Each row is a point. The points of each table are mixes of a few directions, plus a little noise. How many directions does each table use, and how many do they share? Where both have some left over, give the other angles between the two spaces (their principal angles), to ten degrees, smallest first.
In the rows, zero is written as 128.

First (6 x 3):
[[147,177,177],
[179,156,161],
[184,114,122],
[69,87,86],
[124,88,92],
[62,142,132]]
Second (5 x 3):
[[126,130,128],
[203,129,139],
[189,129,138],
[22,127,110],
[99,129,123]]
Directions: first 2, second 1, shared 1

First (10 x 8):
[[156,111,120,111,161,118,127,145],
[116,134,130,134,113,132,129,119],
[195,91,109,91,207,101,127,170],
[170,105,116,104,176,110,128,154],
[152,115,122,115,156,119,127,141],
[93,145,138,146,88,142,129,108],
[58,167,147,166,47,155,129,85],
[39,178,154,177,23,163,128,73],
[146,117,123,118,151,123,129,139],
[153,115,121,115,156,119,127,142]]
Second, 10 rows:
[[133,118,136,149,129,142,117,147],
[61,162,116,68,103,30,249,197],
[131,137,112,72,126,87,139,55],
[146,103,140,153,125,146,94,120],
[150,109,136,144,128,141,91,104],
[119,143,123,149,142,161,136,171],
[145,101,144,154,123,140,95,125],
[100,172,103,83,139,111,179,126],
[152,107,137,152,131,152,87,106],
[145,123,132,156,140,169,96,128]]
Directions: first 1, second 3, shared 0; angles 90

First, 10 rows:
[[133,87,96,150,131,61,144,167,119,125,169,138],
[96,101,85,111,144,109,189,170,147,119,149,123],
[180,111,137,182,91,91,73,112,84,123,159,140],
[154,141,109,165,92,187,117,118,59,79,142,62],
[103,110,139,101,136,100,147,132,169,153,123,172],
[105,148,171,86,145,142,119,102,182,167,85,170],
[75,109,134,87,90,174,180,118,158,124,115,153],
[83,65,69,130,69,144,217,170,105,77,178,106],
[176,213,197,122,199,126,28,81,157,183,63,142],
[179,201,142,146,190,149,65,119,106,131,99,74]]
Second, 8 rows:
[[95,130,152,169,188,72,138,83,146,128,136,172],
[139,73,80,107,56,160,97,156,146,172,123,75],
[129,152,150,166,141,134,120,86,175,105,101,121],
[87,171,146,102,188,103,139,106,151,123,149,123],
[199,129,112,107,47,176,121,204,63,160,104,143],
[112,152,128,117,143,121,122,122,155,156,128,121],
[181,92,90,90,42,208,127,186,70,89,126,77],
[80,121,161,167,223,53,160,76,117,84,161,190]]
Directions: first 4, second 5, shared 0; angles 30, 30, 50, 80

First:
[[125,79,158,127,152,103,189,146,167,110,132,195,113,187,104,158,112,130,141,138],
[91,14,124,166,113,119,196,118,162,169,138,236,103,180,98,226,106,136,167,110],
[99,149,235,151,214,7,145,153,139,27,103,139,121,169,169,16,66,112,130,96],
[164,193,120,91,116,155,70,130,91,123,110,38,152,79,143,99,167,140,104,148],
[108,107,102,152,104,140,121,110,120,160,134,139,124,114,130,152,124,126,138,109],
[137,161,100,120,111,155,97,121,111,142,132,90,137,95,134,117,142,124,117,132],
[142,168,54,117,104,193,129,120,146,160,174,134,127,109,110,122,136,95,111,147],
[149,153,93,107,106,172,107,124,118,149,135,97,138,103,121,138,153,130,117,146],
[91,78,177,166,137,69,124,118,108,120,95,137,123,136,153,139,105,149,153,87],
[174,181,113,81,122,167,102,140,119,121,126,72,144,106,121,114,167,135,104,166]]
Second, 9 rows:
[[88,159,54,187,173,104,209,119,99,41,125,72,138,110,134,32,62,18,82,40],
[148,116,163,99,107,137,95,130,144,168,132,153,124,137,126,172,158,179,147,167],
[162,115,161,76,90,105,108,117,156,179,141,160,130,140,121,193,173,184,133,175],
[130,112,130,128,120,138,120,129,116,132,113,117,130,124,124,149,138,143,135,130],
[126,73,117,146,117,161,125,131,64,121,66,62,145,109,121,184,151,152,139,106],
[129,143,144,122,132,131,112,132,149,139,148,158,118,137,132,113,124,132,137,148],
[153,101,160,97,97,138,93,129,131,172,117,141,128,131,122,195,171,189,149,167],
[105,177,73,158,160,76,204,111,136,66,156,112,133,121,133,37,72,32,76,68],
[112,155,153,142,151,160,87,151,157,133,157,175,104,142,139,74,102,123,154,154]]
Directions: first 4, second 3, shared 1; angles 60, 90
